Every row gives one point. To make a cloud, some directions were put in groups of two or more. Within a group, all points are equally far from the middle, so they leave a hole (a ring in 2 directions, a hollow ball in 3). The other directions are filled evenly. Then the cloud was stretched, turned, moved and blurred a little. Count the holes, and give their numbers of directions, smallest first.

Cloud (22 x 3):
[[-0.12 -0.57 -0.43]
 [-0.36  0.17  0.41]
 [-0.15 -0.45 -0.59]
 [ 0.48  0.11 -0.46]
 [ 0.23  0.44 -0.57]
 [-0.38  0.52 -0.35]
 [ 0.10  0.35 -0.70]
 [-0.20 -0.63  0.11]
 [-0.37  0.49 -0.44]
 [ 0.32 -0.48  0.15]
 [ 0.49 -0.26  0.12]
 [-0.19 -0.13 -0.77]
 [ 0.38 -0.17  0.38]
 [ 0.10  0.65 -0.01]
 [-0.49  0.41 -0.36]
 [-0.24  0.39 -0.66]
 [-0.20  0.60  0.07]
 [-0.49 -0.45  0.09]
 [-0.19  0.63 -0.34]
 [ 0.11  0.15 -0.77]
 [-0.17  0.63  0.02]
 [ 0.22  0.21  0.46]]
Holes: 1 (3)

Cloud:
[[-0.32  0.49  0.01 -0.08]
 [-0.21  0.53  0.00  0.04]
 [ 0.17 -0.63 -0.32  0.54]
 [-0.47  0.11 -0.11  0.78]
 [ 0.22  0.40  0.26 -0.09]
 [-0.58 -0.16 -0.20  0.73]
 [-0.11 -0.30  0.76 -0.08]
 [ 0.45  0.25  0.17  0.36]
 [-0.28  0.16 -0.50  0.22]
 [-0.44  0.42  0.01 -0.18]
 [-0.61 -0.02 -0.18 -0.33]
 [-0.53 -0.41 -0.27  0.65]
 [-0.86 -0.19  0.25  0.30]
 [ 0.44  0.19  0.19  0.45]
 [-0.81 -0.15  0.24  0.44]
 [ 0.11 -0.29 -0.40 -0.25]
 [-0.83 -0.29  0.07  0.44]
 [ 0.31 -0.45 -0.43  0.39]
 [-0.15  0.33  0.41 -0.32]
 [ 0.18 -0.48 -0.45  0.48]
 [-0.81  0.03  0.19 -0.24]
 [-0.49  0.08 -0.07  0.78]
 [-0.42 -0.44 -0.15 -0.44]
 [ 0.51 -0.31 -0.16 -0.26]
 [ 0.00 -0.20 -0.58  0.31]
 [-0.44  0.06  0.20  0.73]
 [-0.42 -0.75  0.03 -0.30]
 [-0.67 -0.59 -0.10  0.40]]
Holes: 2 (2, 2)

Cloud:
[[-0.11 -0.29 -0.32  0.66  0.08  0.06  0.49  0.92]
 [-0.20 -0.11  0.69 -0.32 -0.25 -0.05  0.70  0.37]
 [-0.34 -0.13  0.23  0.13 -0.38  0.62 -0.47  0.37]
 [-0.24  0.35  0.10  0.38 -0.62  0.48 -0.24  0.08]
 [ 0.53  0.50  0.43  0.15  0.45  0.04  0.37  0.49]
 [-0.16  0.37 -0.12 -0.32 -0.35  0.69  0.16  0.09]
 [ 0.05 -0.27  0.23  0.49  0.21 -0.83  0.17  0.27]
 [ 0.45 -0.20  0.50 -0.41  0.29  0.18 -0.39  0.74]
 [-0.37 -0.16  0.14 -0.15 -0.52  0.39 -0.52  0.60]
 [-0.15 -0.36 -0.14  0.03  0.15  0.51  0.42  0.89]
 [ 0.81  0.06  0.22  0.34 -0.47 -0.33  0.33  0.51]
 [-0.83  0.31 -0.20  0.54  0.03  0.31  0.10  0.39]
 [-0.12 -0.60 -0.09 -0.29 -0.72 -0.01  0.06  0.13]
 [ 0.10 -0.41 -0.52  0.75 -0.22 -0.37  0.15  0.31]
 [ 0.11  0.42 -0.03  0.74  0.49 -0.47 -0.05  0.01]
 [ 0.36  0.09 -0.26 -0.14 -0.12 -0.80 -0.13  0.48]
 [-0.07 -0.22  0.58  0.16 -0.63 -0.63 -0.06  0.62]
 [ 0.38 -0.25  0.36 -0.12  0.02 -0.51 -0.35  0.50]
 [-0.50  0.22  0.54  0.44 -0.30 -0.39 -0.07 -0.29]
 [ 0.39 -0.46 -0.12  0.28 -0.41  0.40  0.43  0.51]
 [ 0.40  0.22 -0.25 -0.59 -0.33 -0.13  0.33 -0.45]
 [ 0.41  0.47 -0.09  0.41 -0.14  0.17  0.84 -0.20]
 [ 0.17  0.56 -0.30  0.63  0.12 -0.18  0.75  0.34]
 [ 0.24 -0.39  0.11  0.05  0.21  0.74 -0.05  0.50]
 [-0.03 -0.26  0.80 -0.16  0.25  0.01  0.57  0.28]
 [ 0.00 -0.40 -0.26  0.21  0.60  0.47  0.45  0.28]
 [-0.23  0.54 -0.11 -0.33 -0.26 -0.02 -0.69  0.52]
 [ 0.30 -0.40  0.09  0.50 -0.54  0.22  0.00  0.56]
 [ 0.06  0.54  0.01  0.02  0.54 -0.52 -0.27  0.76]
 [-0.25  0.00  1.01  0.50 -0.02  0.18 -0.39  0.01]
 [ 0.42 -0.45 -0.31  0.20 -0.35  0.16 -0.15  0.38]
 [ 0.57  0.03  0.32 -0.13  0.26 -0.40 -0.19 -0.26]
 [-0.73 -0.26  0.03  0.56  0.60  0.45  0.04  0.29]
 [-0.16 -0.40 -0.32  0.15 -0.25  0.30  0.70  0.99]
 [-0.03  0.69 -0.21  0.36  0.18  0.74  0.27  0.49]
 [-0.37 -0.41  0.06 -0.03  0.31  0.01 -0.70  0.63]
 [ 0.25 -0.40  0.52 -0.43  0.06  0.07 -0.19  0.47]
 [-0.57 -0.10  0.64  0.11 -0.03 -0.53 -0.12 -0.22]
 [ 0.25  0.36 -0.45 -0.03  0.35  0.62  0.25  0.52]
 [ 0.09 -0.47 -0.20  0.07  0.57  0.10 -0.58 -0.33]
 [-0.22  0.37 -0.20 -0.57  0.05  0.18  0.75 -0.32]
 [-0.60  0.13  0.79  0.04  0.12 -0.29 -0.45 -0.09]
 [-0.68  0.69 -0.23  0.41  0.38  0.60 -0.25  0.74]
 [-0.48 -0.14  0.14  0.86 -0.11 -0.08 -0.18  0.73]
 [-0.19  0.41  0.84 -0.20  0.04  0.18  0.21 -0.58]
 [ 0.47 -0.03 -0.38  0.75 -0.42 -0.36 -0.14  0.66]
 [-0.16 -0.27  0.49  0.56 -0.08  0.53 -0.53  0.33]
 [-0.01  0.43  0.11 -0.47  0.12  0.20 -0.52 -0.37]
 [-0.16 -0.44  0.01 -0.44 -0.79  0.21  0.33  0.17]
 [ 0.03  0.45  0.08 -0.23 -0.13 -0.50 -0.16 -0.44]
 [-0.10  0.50 -0.65  0.04 -0.16  0.43  0.61  0.41]
 [-0.12 -0.24 -0.43  0.29  0.51  0.08 -0.29  0.92]
 [ 0.05  0.42 -0.15  0.23  0.02  0.71  0.42 -0.59]
 [-0.24 -0.21  0.46 -0.01 -0.75 -0.71  0.12  0.24]
 [-0.26 -0.28  0.33 -0.59 -0.44 -0.01  0.87 -0.17]
 [ 0.21  0.70  0.08  0.65 -0.13  0.21 -0.60  0.39]
 [-0.26  0.32  0.62  0.36 -0.62 -0.16 -0.06  0.03]
 [-0.31  0.46  0.33 -0.59  0.15  0.60  0.09  0.13]
 [-0.14 -0.29  0.95  0.12 -0.05 -0.15  0.06 -0.46]
 [ 0.63  0.11  0.52  0.41  0.08 -0.22 -0.38  0.57]
 [ 0.25  0.38 -0.34  0.20  0.06  0.42 -0.74  0.25]
 [-0.01  0.27 -0.67 -0.12 -0.63 -0.04 -0.12 -0.16]
 [-0.19 -0.31 -0.38  0.42  0.48  0.09 -0.28  0.71]
 [-0.33 -0.49 -0.28 -0.16 -0.36 -0.57  0.11  0.82]
 [-0.60 -0.27 -0.30  0.49 -0.24  0.03 -0.03  0.87]
 [-0.07  0.48  0.20 -0.39 -0.36 -0.18  0.96 -0.12]
 [ 0.27 -0.53  0.07  0.47 -0.44  0.23  0.25  0.04]
 [ 0.07 -0.46  0.29  0.48 -0.47  0.28  0.32 -0.09]
 [-0.70  0.06 -0.21  0.06 -0.02  0.56  0.63  0.03]
 [-0.35  0.24  0.88  0.32  0.13  0.44  0.45 -0.50]
 [-0.24 -0.12  0.49  0.47 -0.38  0.50  0.07 -0.24]
 [-0.91  0.19  0.04 -0.20  0.34  0.12 -0.12  0.32]
 [-0.34  0.11  0.62  0.35 -0.19  0.24  0.84 -0.17]
 [ 0.45 -0.53 -0.29  0.05 -0.41  0.32  0.46  0.33]
 [-0.27  0.31  0.22  0.27 -0.44  0.74 -0.31  0.18]]
Holes: 3 (2, 2, 2)
